Each row is a point. To make a cloud, some directions were put in groups of two or more. Within a group, all points are equally far from the middle, so they leave a hole (a ring in 2 directions, a hollow ball in 3). The other directions are filled evenly. Then the cloud was stretched, turned, moved and blurred a little. Count the holes, and give their numbers of directions, smallest first.

Cloud:
[[-18  18 -45]
 [-10  14  30]
 [-28 -30  23]
 [ -6 -34  51]
 [-33 -30  17]
 [ 27  13  17]
 [ -3 -25 -29]
 [  2  21  10]
 [ -9  15 -36]
 [ 22 -29   0]
 [-38  27 -28]
 [-33 -30  17]
 [ 30  10  14]
 [-19 -16  44]
 [-21 -24  39]
 [-46  -7  13]
 [ -5   5  49]
 [-49  22 -16]
 [ -9  14  34]
 [-60   1  -5]
 [-30  25 -16]
 [  2   5 -31]]
Holes: 1 (2)

Cloud, 30 rows:
[[ -2 -28  15   8]
 [-12  -7 -19 -28]
 [-15  60  -2   3]
 [-18  46 -22  20]
 [-29  -3  25  28]
 [-18 -21  -8  23]
 [-19  28  -2 -30]
 [ 14  15 -12 -18]
 [ -7  28  19  17]
 [-13 -25  28  -8]
 [  9  14 -34 -24]
 [-26   0  -7  18]
 [ 10  24   5 -33]
 [-10 -10   5 -28]
 [-32 -19  -2   5]
 [  3  48 -25 -33]
 [ -2   1 -23 -30]
 [-21  21   3  19]
 [  8 -28   1  -4]
 [-16  58   7  14]
 [-50  35 -13 -17]
 [ 15  34  17 -19]
 [-20  -8   1   2]
 [ 12 -16  -4  11]
 [-15  14  11  17]
 [-11  22  -4 -47]
 [-26  49 -18 -22]
 [-11  14  31 -23]
 [-24  17  -4 -10]
 [  2   3 -33 -14]]
Holes: 0

Cloud, 56 rows:
[[ 16   9 -26   3   0  36]
 [ 20  16 -10 -17   9  22]
 [ 21  -4  -7 -14  11  16]
 [ 24 -15  -2  15  13 -19]
 [  6  27  -8   6   4   6]
 [  8  -8 -12  -7  15  30]
 [  8  -1 -16   2  58  -4]
 [ -6   1  -3  28   1  10]
 [ 15 -23 -20   8 -10 -27]
 [ 15   7 -11  31  -8  31]
 [-14  21   2  -8 -24   0]
 [  2  19  -6 -16  44 -28]
 [ -2   7 -38  17  13  -5]
 [ 18 -17  11  -3 -13   8]
 [-22  31   4  20  -1  -8]
 [ 53 -17 -15  16  16   7]
 [  3  -6   7  -3  20 -36]
 [ -4  17  20  13 -25 -17]
 [ 43  -4  -1   3   3   9]
 [ 29  31  -3   6  26  18]
 [-53   7  -1  -5  14   2]
 [  1 -16  17  19  23   2]
 [ 40  27  19  23  30   8]
 [ 11  26  10  41   3  14]
 [ -6  -3 -36  12  30  -9]
 [-31 -11  18 -17  -5  -1]
 [  5  -9  -5 -15  50  20]
 [ 29  20   6   8 -12 -25]
 [ 20 -28 -24 -10  30 -42]
 [  1 -17  13   1  32  20]
 [  9  21  -7  35   3  25]
 [ 11   1  -6  -9  39  -9]
 [ 24  11 -18   1  51  -6]
 [-15 -18 -41  15  13 -33]
 [-19 -22 -15  -7  -8 -10]
 [ 26 -20   6  15  27  -1]
 [ -2  -7 -18  47  17  18]
 [ 32   7 -18  -2 -11 -14]
 [ 22 -28  18  -2  42   5]
 [ 15 -13  -2   8  -2  11]
 [ -5  -5  -5  39  12   2]
 [  3 -10  10 -27  13 -33]
 [  5  25  22  42 -12  24]
 [ 36  -4 -25  29  18   1]
 [ 16  -1 -16  15  60   0]
 [-24  -9   7  -4 -11  12]
 [  9  27 -22  13 -14  34]
 [ 35  -2  20  13  -4  14]
 [ 43 -38 -10   8  17  -6]
 [  9 -41  -2  20   1   7]
 [ 45  -9 -17   3  -9 -10]
 [ 36 -12  -7 -25   7  19]
 [ 37  -6   3 -14   6 -32]
 [ 20  12  27 -24 -14 -13]
 [ -1  10   2  -2  36  27]
 [ 24  -2  -5  27 -36  -9]]
Holes: 0

Cloud (52 x 6):
[[-13   0 -34 -10  14   5]
 [ -2  11  49   2 -52   0]
 [-14 -37  25  26 -20  18]
 [  9   6   9  -5  30  15]
 [-21 -20  10 -16 -26 -24]
 [-12  10  59 -10 -29 -21]
 [-32 -12  25  13 -39  12]
 [  4 -31  24 -25 -20  -6]
 [-29 -22 -15  -8   2  10]
 [-24 -48   2  -3  16   2]
 [  2 -53  20 -11   3   4]
 [  0  26   8 -33   2   3]
 [ 11  24  23 -20   8  17]
 [  9  35  32  -3 -31 -14]
 [ -6  10  60  -5 -35 -14]
 [-24 -14  23 -25 -18 -28]
 [-13 -18 -16  -7  33   9]
 [-11 -24  32  17  13 -26]
 [-20  10  51   5 -45 -11]
 [-34  -3  27  11   8  -1]
 [-11 -15  43 -13  17  10]
 [  6 -33  33 -15   6 -17]
 [  7 -19  49  15  -1  -5]
 [ 29  -6  -4 -22 -15   7]
 [-22  24  36 -26  -9   0]
 [ 11  13  -9 -24 -16 -20]
 [ -4  40   1   7  -7 -15]
 [ 15   1  -8   1  33  -1]
 [  8  15  33 -16 -17 -29]
 [-35 -21  -3 -14  -5  -5]
 [ 19  -7 -10   1  30  -8]
 [-36 -25   0 -10   9 -12]
 [-19 -17   6 -12 -18 -34]
 [-28 -12  23  21 -13  28]
 [ 19 -31 -10   1  19 -11]
 [-25  -9  38  26 -20 -10]
 [-19 -42   4   4   9 -27]
 [-20  24  18  -8 -40  35]
 [ -4  21  33 -26   2  14]
 [ 16 -46  10   6 -11  16]
 [ 15  36  32  -7 -27  -9]
 [-27 -22  31  24 -22  15]
 [ 15   0  51   1 -13  -6]
 [-26  -9 -13  -9  23  -3]
 [ -8 -11  44   7  -4  41]
 [ -7 -44  15 -20  12  21]
 [ 14 -35  32   2 -30  24]
 [ -9 -38  -4  -2   8  41]
 [ 27  17  31   3  -8  12]
 [-10  47   6  -4 -10  -3]
 [  7 -15  -1 -31   8  32]
 [ 16  28  15 -21  -8 -19]]
Holes: 3 (2, 2, 2)

Cloud:
[[  7 -30 -20 -40 -17  -5   4  20]
 [ -2 -23  -7  -1  22 -25  55 -10]
 [-11  -2 -10 -12  22   8  48 -18]
 [ -2  -2 -10  25  -8   0   8 -53]
 [  5   5 -45   9   3   5  37   6]
 [ 36  -6 -18  11  20  -7  54  16]
 [-34  -6  10  16   4 -44  25 -21]
 [-36 -17  15  -2   8  16  37  13]
 [-22  25  21  39 -31 -20 -11  -3]
 [ 14   1  -4  41   7  -5  58  -5]
 [ 17 -32 -14 -16  34  10  26  13]
 [ 16 -17  25 -28   2  19  -3 -17]
 [ -9 -21 -25  39 -11   6  -9 -12]
 [-34   2  -2  15 -21  21  36  22]
 [ 27   2 -14 -12 -32   4  21  41]
 [ -8  15  44  29 -39 -25   1 -14]
 [ 40 -16 -24   3   3 -32  23   4]
 [-10  26 -21  16  14 -21  12  25]
 [ -7 -31  43  12 -47 -13 -17  -8]
 [-12  -9  33 -23  -5  24  16 -27]
 [-14   6  18  20 -55   1 -25 -11]
 [ 26  12   2   4 -29 -32  11  42]
 [ -6  -8 -20   2  40 -16  -3   8]
 [-13  -1  19   3 -37 -34 -34 -12]
 [ 10  18  11 -10   7  38  11  -3]
 [ -6  30  12   1 -33 -36  -2  11]
 [  4 -20 -10  -5  41  22  30   7]
 [ 14  17 -10 -10 -43 -28   1   4]
 [  4 -17 -16  -8   9   7  10  46]
 [ 36 -23  34  26 -13 -21  10 -22]
 [ 21   9  42   3  23  -4 -13 -13]
 [  1 -40 -19  -7  27 -23 -12   2]
 [  8   9  -3 -20 -16  -5  37 -38]
 [-37  10  32 -23  -7  -5  -3  12]
 [ -7 -29  38 -34 -25   3  21   8]
 [ -2 -34 -19  16 -11  25  -4  10]
 [ 18 -32   8  40  21 -20  14 -20]
 [ -4 -29  20  27 -27  18  37  19]
 [ -9 -43  23 -32 -30   2  28   3]
 [ -8 -43 -26   1 -55  12   8   2]
 [-21   4 -34 -27 -13  22  11 -16]
 [  3  18  35  26 -60  21  -2  21]
 [ -9 -29  -1 -26 -54   8  13  19]
 [ 12 -41 -30  -8  -7  27  20  -1]
 [ 17  -9  -3  12 -40 -42  -2  16]
 [ 15 -51  17   5  34 -15   3 -14]
 [ -7 -33  37 -39 -14 -10  19   9]
 [-13 -34  14 -36 -19 -33   5  19]
 [-23  -1  31 -13 -40  19 -19   9]
 [-21 -10  52   0  -5  11  -3 -27]
 [  6  -4  -5   8  15 -18   8  54]
 [-28   3 -25 -12  14  -3   8  20]
 [-18  -4   0  52  -8 -17  -8  13]
 [ -6   9 -12  22  33 -18 -12   8]
 [  8  -9 -23  -2  36 -16  44  -5]
 [  9   9 -42  32 -11  14  33   8]
 [ -8   1 -29  -2  -7  30  25 -27]
 [ -4  30 -21  35   0 -23   5   9]
 [-33 -11  11  37 -17  23   7  17]
 [ 16 -50  17 -30   5  12  19 -10]
 [  6 -33   8  39  -9   5  39 -18]
 [  9 -37 -17  31  -7  -5 -16  -6]
 [ 22 -44 -14 -27  -7  19  27  -8]
 [ 24   9  19  -2 -21  31 -15  33]
 [ 12 -25   6  33 -15  -1 -21  26]
 [-11 -29 -18  -2   6  21   0  26]
 [ -1 -20 -15   2 -32 -39  21  20]
 [-15 -14 -34  28 -40  -5  24   7]
 [ 29  -4  40  30 -25 -36  26   7]
 [-10 -21 -15  24  10  23 -12   6]
 [-38   0 -13   1 -13 -20  36   7]
 [-27  -6  34  49   3  10   6  17]
 [-16 -33  19  19  37 -24   8 -31]
 [  2 -50 -25 -25  10  15   5   1]
 [ -9 -22  -4  31  -4  19 -11  26]
 [  3 -30  47 -19 -18  14  10 -13]
 [-19  14 -16  10 -28  37   2   0]
 [-12  -3   3 -43 -18   5 -21   4]
 [-11  42  16  19 -41 -13  27  14]
 [ 20  -5  16  15 -42  22 -19  22]
 [ 37 -14  22  17 -27  11  46   4]
 [  5  36   9  10   3 -23 -20  14]
 [ -5 -33  20  -9  13   5  45  22]
 [ 44  -2  11  20 -20 -19   0 -21]
 [  6   9  31  -5 -16 -32 -21  28]
 [ 28  -6 -13  27  11 -32   0  29]
 [-29  26   5  -4   8   7   5  36]
 [ 41  10   7  18 -30  -5  15 -24]
 [-11  20  42  27 -35  14 -23  18]]
Holes: 3 (2, 2, 3)

Cloud:
[[ 18  -2 -30 -10  -7 -16 -43  16  -5]
 [-31  35  -2 -23   2 -13  10   3   1]
 [ -6 -12 -31  18 -15  -4 -24 -19   8]
 [ 17  25 -50 -25   5  -8   8  16 -33]
 [ -9  11 -21 -26  26 -33  30  16  -3]
 [ 10   2  23   3   0  -2 -50  -2   4]
 [-31   8 -24  29   2   8 -23   6 -12]
 [  5  11  19  26  26 -29 -14   6  14]
 [ -5  -1 -21  24 -31 -14  22  17  21]
 [ -6 -18   6  16  41 -20  20 -11 -12]
 [  1  -5 -16  60  15  -6   0   1 -12]
 [  6   0 -25 -21 -16 -43   1 -15   3]
 [ 26  -8   0  46  25   0  10   2   8]
 [-21  18   8  10 -18 -15 -30  -7   3]
 [  3  18  38 -22  -1   3 -36   9  -5]
 [ 10   9 -19   1   3  -2   1 -13  51]
 [ -6 -31 -14   4   7 -23  17 -15 -15]
 [ 13  29 -19 -16 -12  30   4  -3 -12]
 [-25  19  24  10  19 -14  13  -5  -7]
 [ 18  -9 -21 -38  11  -3  23  -6   2]
 [ 25   8   6  -6  44 -19 -26  10   5]
 [-42  26  -6 -37 -22  -3 -10   8  13]
 [ -5  25  -9   0  45  -6 -15 -26 -13]
 [  1  -8 -22  15  27   5   3 -36  -8]
 [  2  38 -25  -9   7  32  11  -6  -9]
 [ 34  -9 -18 -27  -2 -13  26  -8   9]
 [ 18  20 -11 -20  51  -2 -15  -9 -16]
 [-21  17 -12 -36   9  -3 -26 -29   8]
 [-43  33 -28  -5 -13  -7  -7   0  17]
 [ -7 -33  14   8  31  11  12   5  12]
 [-14 -26 -28  -3  -4  -3  10  -8 -13]
 [ 11 -16  -3 -15   1   6   4  10 -22]
 [-27  -7   3  -1   1  -5 -25  38  -9]
 [ 12 -18   1   2  15  25 -24   0 -24]
 [-25 -13 -17   4   7  14 -39 -10  -5]
 [  8  -7 -15  -9  23 -28   5  31  29]
 [-16  19 -30 -29 -11 -14   4  -4 -25]
 [ -9   6 -21   8 -37  -7 -10  -1  21]
 [-40  21  -5 -15  12  -9   9  -1  37]
 [ 19  -6 -32  15   9 -10   8  -4  36]
 [  8   4  12 -18  -6   1 -30  -5  27]
 [ 44  -4  -3  12  43  -2   6  -1 -11]
 [ 12   2  -1 -12 -35  -3  34 -27  21]
 [ 13 -15 -29 -29  13 -26 -11  18  23]
 [ 18  28 -29 -23  41 -18 -20  14  -8]
 [ 14  25  22 -10  56   8 -39  -5  -5]
 [ 13  10  24   5 -16 -17  19   4  -5]
 [-14  16  -8  40   3  14   8 -17 -10]
 [  1  19  22 -14  55  12 -44 -17  -6]
 [ 17  22 -49   1  28  14   3   5 -25]
 [ 24  28 -20 -16  15  -5  -7  15 -34]
 [ -5  20  -9   4   0 -37  14   5  33]
 [ 23   8  21   5  15 -25  22  24  -8]
 [ 13 -21   7  -3  32  -7  38  14   6]
 [ 30  36 -15   9  24 -21 -10  -9  -7]
 [  3   1   7 -20  34 -34  26  31  -3]
 [ 10  27  34  -7   5 -17  16  14  16]
 [ 44 -18   5   2  26   0 -19  -5 -29]
 [  5 -10 -22  -4  37   9 -33   4   6]
 [-22  10 -18  -3 -13  25   1  10  -3]
 [  7  30   4  -4 -11 -29  18   4  10]
 [-34   6  30  23  16 -18   2  -7  36]
 [ 14 -28   4  34  16 -11   1  -1  28]
 [ 16   4 -19   4  21  11  26  11  12]
 [ -8  21 -37  32 -10  15  -7 -21 -19]
 [-16  22 -10 -10  -1   8  -1  25  23]
 [-51  11 -13 -18 -35  13   2  -1  26]
 [ -6  14 -33 -38   2 -16 -41  19 -23]
 [ 17 -21  19  -4  11 -44 -11   1   4]
 [ 18   1 -34  -4  -7  22 -26   7 -17]
 [-22   3  -1  31  21  14 -17 -31  28]
 [ 15  21 -16 -26  15 -32  16  30  -5]
 [-16  14 -15  18 -34  13 -19 -20  19]
 [-16  -9  -9 -42 -17 -22  -7  30  14]
 [  2  29  22 -35 -15  -4  -6  11   5]
 [ -6   7 -14 -12   7   4   7 -46   1]
 [ -5  21   3  21  10 -26 -23  -4 -30]
 [-36  -1  28 -31  -8 -16  -2   3  -3]
 [ -3   5   6 -13  12 -15  11  27 -30]
 [  7  -2  -3 -31 -24   4  31  10   2]
 [-29  12  16 -31  -2   1 -34   3  -5]
 [ 34 -24 -26  -6   6  -8  23  -1  13]
 [ 25   8 -38   5   7  10 -34 -24  24]
 [ 13  23 -10 -35 -19 -14 -22   1   8]
 [ 23  -8   4  31  25  15 -10 -11  25]
 [-13   7  17  27   3 -23   8  10  38]
 [ 26 -11 -18   4   1  -9  46 -13  35]
 [ 19  24  -2  19  -5  25  13   0   7]
 [ 40  -2   0   3  36   0  14  -5  -1]
 [-17  37  -5   5   2  10  -1 -22 -22]
 [  7 -13 -36 -27   9   1  11  -9 -12]
 [ 18  18 -19 -28  -4 -30 -18  27 -19]
 [ -8  25 -28   5   4  33 -13   7  -8]
 [ 12  10  -4  11 -11 -31  46   7   6]]
Holes: 3 (2, 2, 2)

Cloud:
[[ 11  -8  60  13   5   5  16   8 -23]
 [ -2  11  27 -20  10 -32  -1  13 -14]
 [-14   6   0  -6  14 -34   0 -32 -23]
 [ -7  16  35  -8  14 -24   4 -18  -7]
 [ 18  -9   1  24   4  18  12   9  -3]
 [ -3  20  28   8   9  15  25  10 -29]
 [ 15   2 -22  -8   1  11  12 -10  40]
 [ 41  11  15  -7  24  -3  20 -37 -25]
 [-11 -10  13 -21  10  22   6  22 -10]
 [  4   8  18  -9 -16  19   4  -2  -7]
 [ 14  -3  54   8  -9 -30  16 -42 -42]
 [ 41  -6   6  16 -20 -20  -4 -14  12]
 [-10 -34 -28 -17 -16 -17   4  34  19]
 [  8  -5  13 -44   8 -22 -22   4  14]
 [  0 -23 -23  10 -20 -22 -15   0  -6]
 [  5  10   6  22   4   0   4 -20 -46]
 [ -6 -24  22   3  12   3  -7 -42 -25]
 [ 30  28 -25 -11 -10  -9 -22  22   9]
 [ 19  -7  17   4  -6  32 -19  32 -19]
 [-10  33  -8   0 -28   7   1  19 -16]
 [ 27  11 -17 -24  -4 -27  20   9   0]
 [-21 -29  -2   1  25 -13  -1  23  15]
 [  7 -19  -1  12 -20 -13 -29 -19 -11]
 [ 19   8  40   0  27  24  28 -18 -11]
 [-11   2 -21 -36 -24  24   3  39 -19]
 [ 16 -26  49  -7  42  10 -16 -13   1]
 [  0 -45 -19   4  27  -6 -15  -4  -9]
 [ 10 -21 -13  35  11 -13 -17  26  -8]
 [ 10  -3 -18   6  -5  13  27 -25 -51]
 [  4 -28   2  11   5 -15 -11  27  13]
 [ 22  -8  -4 -20  -4   0   5 -15   2]
 [  1  -4  24  31  28  -1   2 -17 -14]
 [ 28 -18  -2  31  27  14  -3  -3  -6]
 [ 21   0  17  15 -21 -18  -3  -7 -32]
 [ 23  -9   3  18  14  24   8  28  -5]
 [  3 -12  18  28   2 -21   9 -11 -45]
 [ 17  25   6 -18  -4  12   9  14  15]
 [ 10 -40  35  23  25 -23   4   1   8]
 [ 18  -7  18 -22  25  14  16   6  13]
 [-17   6  13   9  13  -9   3  -4   7]
 [ 19  -9  -1  13  30   7  12  33 -10]
 [  9 -27  -2 -34   0 -11  18  35  28]
 [ 40  -3  20  -8  24   7  17 -15   2]
 [ 22   7  -9  17 -11   1 -28  15  12]
 [-19   3   6  -1  18  -4 -20  15 -35]
 [ 10 -33  11   4 -26   4  18   1  17]
 [ 22  -5  13  12   5  -1  26 -13 -12]
 [-18 -12  -6  11   6   0 -11  18 -23]
 [ 12 -21  30  16  14   0  -1   2 -14]
 [ -3 -26  50  15  22  10  13   1 -33]
 [ 12  12   5   1   9  11  22 -18 -18]
 [ -5  -2   1  -8  39  -7  -9 -15 -29]
 [-12  26  14  -9 -17 -15  21  33  20]
 [ 20  -2  -1  -5   2  19 -35  10 -24]
 [ 13  18  22   8  30 -15  -4 -23 -10]
 [  5  -3   0  16 -23 -24  28 -22  -6]
 [ -7   5  -1   7  -1  16  42  -4   4]
 [ 18  -5  10 -38  13 -17  14 -35   5]
 [ 11   2   4 -14  -4  15  23 -25  19]
 [  1  12  12 -16  16  -4  10  18  19]
 [  6  10  27  26 -14 -13  -1 -23   3]
 [ 12 -14  -6 -23 -33   4  -4  -9 -24]
 [-27 -14  17  -3   8 -11  -8  14 -27]
 [-13 -20   1 -21 -39   3   1 -29 -15]
 [  3 -21   5 -23 -11  -2   4   5   7]
 [ 32 -33 -22 -12  -9  27  -6  -9  15]
 [-11 -26  18  -3  23 -36   3   7 -34]
 [-13 -11  -1 -46 -10   1  -1  14   2]
 [-27   0 -28  -2  -2 -14  15  -1 -34]
 [-14 -32 -13   0  10 -35  -2   9  10]
 [-12 -11   7 -10  21 -13  35  47  16]
 [  2 -15  -5   5  26   7  -2  18  11]
 [  8 -29  19 -11  20  21 -22  -9   7]
 [-29  -8   3   3  -7 -10   0   3  15]
 [ -2   0  -6  -1   3   8   9  34 -31]
 [  0 -34 -21  -5  26  -3  12   2  15]
 [ -8 -45  -3   2  -5 -29  23  13   1]
 [ -8   8  31   2   5 -27  14 -31 -23]
 [-13  11  18 -28  24  -9  31 -11 -10]
 [ -3  -9  -2 -46   2  17 -15  36  -1]
 [ 10 -22  31   7  27  -4   4 -23  25]
 [-31  13  19  -7  10 -16  14  24  -6]
 [ 47   7  -2  13   6  -8  11 -28  -9]
 [  7   8  -2  26 -26  -6   4  -1   3]
 [ 20  -9  20 -21  16  34   2 -12  24]
 [ 19   5  20   4  23   7  -2  15 -24]
 [-10 -22  22 -26  45  -9 -18   2   0]
 [ -2 -15 -18   4   3   8  -6  19  -9]
 [  1  -9 -29  -4  27  -5  20  16  12]
 [ -7  12 -19 -15 -10  24 -13   6  16]
 [ -2 -11  20  31  11   5  33  18 -12]
 [  5 -26   1  -1  26   8   9 -33 -10]
 [ 24 -11   4 -12  14   1  15   6  18]
 [ 15   4  16  -7  11 -10  21 -40 -19]
 [-20 -44  36 -10  29 -30  18 -11 -33]
 [-32 -32  43  10  17  15  19 -28 -22]
 [ 16  -1  13 -32 -17 -29  11  10 -22]
 [  9  16  23 -23  34   4  23 -10  -2]
 [  3 -22  17 -10   8   0   2  28   9]
 [-21 -11  12   8  -1  10  29   4   1]
 [-25  -5  29  -1   6 -31  34 -19  -5]
 [ 10  14 -25  -6  -2 -19  30   6  -1]
 [ -7 -32  -9 -23 -17 -21  24  23  28]
 [ 10 -20  24 -16 -10  -7  17  34  -1]
 [  2 -24  -3 -16  34 -41  14   0   0]]
Holes: 0

Cloud:
[[-15  12 -19  -6 -33  18 -15 -12  27]
 [-16 -15  26 -13  -8 -11  17 -10  14]
 [ -5 -27  17  -5  28   3  -6  11   3]
 [ -3  22  10 -20   5 -28 -10  -1 -17]
 [ -4 -34  -7   6  21  23   3   6   7]
 [  5   2  15   7  25 -29  31  19 -22]
 [  0  17   4  26  -3  -2  -5  18  11]
 [ -5 -16  12   7  30  17   6 -35  29]
 [  8  22  -4 -22 -34 -21  -8  -3 -27]
 [-17  -6   0   1  15  20   9  21 -25]
 [-15   9  18 -18   0  19  39  31   3]
 [ -8 -20   9  23  28 -38  28  25  -1]
 [-29   4  22 -11   2  47  11   7 -15]
 [  4   2  20  15  28   6  34   0  -7]
 [-16  32  -4   0  13  -7   3   0  29]
 [-12  15   6 -25  -8  22   7   1 -60]
 [ 15  19   1  -3  14  22  -4  -9 -23]
 [  2   9  16  15 -22 -22  30   2  15]
 [ 20  37  -8  -5   6  32  19  -5  23]
 [ 14   6   5   1  -9  39 -10  20  45]
 [-25 -23  -2  -4 -27 -25   5  40  -7]
 [-27  27 -20 -17 -12  -6   4   8 -33]
 [  3  -7  -3 -24  20  -7  -3 -17  20]
 [-12  21   5 -31  -4 -27  -2  -5 -28]
 [ -7  -8  21 -15  -3 -13  36   7  15]
 [ -4 -15   7  -9 -22   3  -3 -25  41]
 [-34 -16  18  14   2  15  12  21   7]
 [ -5   9   7 -22  17 -13   7  -7  21]
 [-19  40   2 -43 -33  23 -17   4 -16]
 [  6  14  19 -17  20  45  15  -2  14]
 [  3 -20  17  19   5  -5  10   0  55]
 [ -3 -40   7  -1   0  15  -9  30  21]
 [-16 -18   3   3  22  46  -1 -11  13]
 [ -6  -2  29   9 -16  20  27  31   8]
 [-12   7  10  -5 -38  43  -7   1  -7]
 [ -1  17  -1 -37  -6  29  -1  12 -35]
 [  6  33  13 -31  -9   2  -8  -8  -5]
 [ -7  -2  15 -11   1  43  31  -1   6]
 [  2 -35  31  -6   8  31  -7  16  10]
 [  7  -5  11   5  14   5  44 -18  18]
 [-12  21 -31 -14 -10  40 -24 -15   2]
 [ -3  21  -6 -18   2  52 -31   6  36]
 [-18  12  19   7  25  24  29  39  14]
 [  7 -16  19  -9 -10  33  26  -2  26]
 [-15  33 -21 -15  -9  45  -1   5   0]
 [-16  48 -21 -14 -22  -6  19   8  16]
 [ 14   5  12 -19  28  22   3  -9  30]
 [  3   8 -25  13  -7  -4 -15  -6  25]
 [-19 -12  -4  -2 -34  -3 -21  28 -21]
 [-28  18  16 -14  -6   5  40  13  -9]
 [-32 -13   5  -9  -1  21   6 -22   9]
 [  5  16  -2 -25   4 -16 -15 -14  -5]
 [-10  13   5   4  25   8  -5 -26   2]
 [ -6   5  23   0 -31  37   4   7  -7]
 [-26 -21  18  14  -9  23   2  14 -20]
 [ 16   0   0 -24  10  14   0 -42 -25]
 [ 13 -37   8   2   5  18   6  34  35]
 [ 21 -26  10 -21 -27  21  -7 -13  -5]
 [  4 -16  24  -9 -18 -18  14   3  15]
 [ -6 -36  -9   9  21 -10  11  18  18]
 [ -8  -8 -14 -19 -32  19 -33  24  10]
 [  5  12 -27 -10   8 -16 -13  15  25]
 [-22 -21   3  30   3  -5  23  34  17]
 [  3  16  12  -8 -28  31   1  32  17]
 [-10  -8  -9   1 -30  15  28   5  19]
 [  3 -27   4  19  -6  -4  -9  27   2]
 [  6  10  14 -23  18  43  13  13  15]
 [-20  31   1 -19  -1 -23 -10  14  15]
 [ 11   4 -20 -16 -21 -18 -25 -19   8]
 [ -3 -21   8  -7 -12 -37  31   9 -15]
 [-23  32  -9 -28 -10 -24  -3  21   8]
 [-18  -4  37  15  20  28  18  14 -19]
 [-23  33 -15 -33 -23 -15   2  31 -30]
 [-19  -5  34  11  21  31   4   2 -33]
 [ 19  -1  12 -20 -25  23 -15 -30  30]
 [-34   9   2 -10   4   8   5 -22  -9]
 [-35  -5   5  -2  11 -14  28  38  35]
 [-12  29  11 -12  15  20   4  47  11]
 [-18   1  -3 -12 -38   9   9  32  28]
 [-13  39  -4  -6  -4  40  -1  26   9]
 [-26  29   8 -14   7 -24  25   8  14]
 [ 24  22   1  -9 -15  34  -4 -26  29]
 [-25  37  -6  -8   5 -20  11  18  30]
 [ -5   0  -3  12  30  27  15   9  11]
 [-29 -23   9 -23 -12  14   1  16  11]
 [  4  14  12  -4  14  29  34  -9  -7]
 [ 13  27  10   9  -7   3  -6  -1 -26]
 [  2 -24  28   8  18 -10  25  47   9]
 [ -1  11 -17 -24   1   6 -33  -2  31]
 [ 16  -4   0   2 -27  17  -2  15 -20]]
Holes: 3 (2, 2, 3)
